Each row of a before or after table is a point. The points were changed in one or more steps. Then noise was added and the rows were shuffled. The steps act on how far a point lies along the listed directions, d1 being the first. Write out the steps. A step turns or swaps two directions, mirrors them in a line or flattens them onto one, adds a multiple of one to another, or multiplies one. Angles are multiples of 10 degrees, from the lower direction toward the higher: turns from -170 to 170, lines from 10 to 170 but not 90. Use the fewest steps. Two steps may share a direction if one is a turn and the other turns, adds or multiplies; they go together, in the order done. Otherwise the lowest direction goes first.

Directions:
(1): [-23 -39 -48]
(2): [  1 -51  41]
Before (13 x 3):
[[  9  14  24]
 [ 22  59  14]
 [-11  33 -39]
 [  2  52 -22]
 [ 12 -10   5]
 [-14  -1 -24]
 [  7  21  -4]
 [  7 -27  21]
 [ -1  -3  26]
 [  9 -17  43]
 [  6 -11  10]
 [ 14  38 -21]
 [ -8 -13 -26]]
After (13 x 3):
[[ 20  59   7]
 [ -3  -6   0]
 [ -5  -5   0]
 [ -2 -19  -3]
 [ -7   3   1]
 [ 20  31   1]
 [ 10  -8  -4]
 [  9  43   9]
 [ 10  18   2]
 [  0 -22  -6]
 [  2  24   6]
 [  3  -9  -5]
 [  4  18   5]]
Steps: flatten d1 and d2 onto the line at 40 degrees

Directions:
(1): [-35  15  -9 -47  31  42]
(2): [-16  60 -27  -1   3 -44]
Before (10 x 6):
[[ 20 -11   0  31 -22 -13]
 [ -4 -15  16 -19  -2  37]
 [-35  18 -13 -39  40  39]
 [-31  31 -11 -17   3  -5]
 [ 10  -4  24  27 -17 -22]
 [ 18 -35  23  21 -12  -9]
 [-13   3  -1 -20  30  30]
 [ 14 -22  19   6 -31   1]
 [-11 -15   3   4  -4  23]
 [-22  46 -17  -8   6 -25]]
After (10 x 6):
[[-15  39 -17 -11  22 -10]
 [ -8  22  -9  15 -19 -33]
 [-20  22   1 -28   4  19]
 [ -1 -18  15 -21 -14  29]
 [-23  58 -31  -7  22 -27]
 [ -4 -36  26 -14  13  32]
 [-24   3  -6  -4   2  16]
 [  5 -26  35  10  -5  15]
 [  8  15  -3  32 -21 -44]
 [  9 -35   9  12 -12  29]]
Steps: turn d1 and d2 by 70 degrees

Directions:
(1): [ 41  35 -19  -5  55 -22   2 -26 -42  59  16]
(2): [ -3 -54 -12  -4  15 -24 -60 -51 -25 -17 -45]
Before (12 x 11):
[[-31 -16   0   5 -27  11  13   0  33 -25  -7]
 [-13 -15 -11 -22  -6  -5  -9 -20  -3  -6  -8]
 [ 18   3 -21  10  14 -11   1  15  -6  14  10]
 [-45 -48   8  -1 -41   2 -21   2  11 -50 -31]
 [  8  21  -2  -5  28  -3   0  -4 -18  26  11]
 [ 11  13   0 -10  24  -6   4  -3 -12  39  -5]
 [ 22  14  -7  -3  35 -19  -6 -17 -13  24  -5]
 [  1 -29 -17  -7  31 -23 -39 -48 -26  -6 -27]
 [ 21  17 -19   0  27   3   2 -11 -14  27  25]
 [-31 -24  17  11 -48  30  -1   4  32 -52 -38]
 [ 23 -17 -26   2  25 -30 -37 -53 -21  21 -23]
 [  6 -31  -8   2  27 -13 -28 -40 -33   8 -26]]
After (12 x 11):
[[  3  -5 -13  14 -10   0   8  31  14 -10   7]
 [ 25  51  -8   7   0   5  43  19  18  39  38]
 [ 13  35   5   5  18  12  39  18  -9  37  28]
 [-10   5  -2   5 -19  27  13  23  26 -16  23]
 [ 17   0 -20  -9  45 -33 -22 -41 -56  37 -11]
 [  1  16 -16 -21   6  -1  10 -13  -5  17  14]
 [ 22  -8 -12   4  34 -11 -35 -57 -36  20 -42]
 [ -3 -15 -19  -4  16 -18 -18 -42  -9  12 -17]
 [ 17  52  -8  -2  29   1  38  13  -6  31  34]
 [-16   5  14  -8 -14  15  18  31  20   8  -3]
 [ -2  26  13   5  -6   6  25  28  28  -1  12]
 [-21  10  13  -3 -14  16  13  25  16 -14   8]]
Steps: turn d1 and d2 by -120 degrees
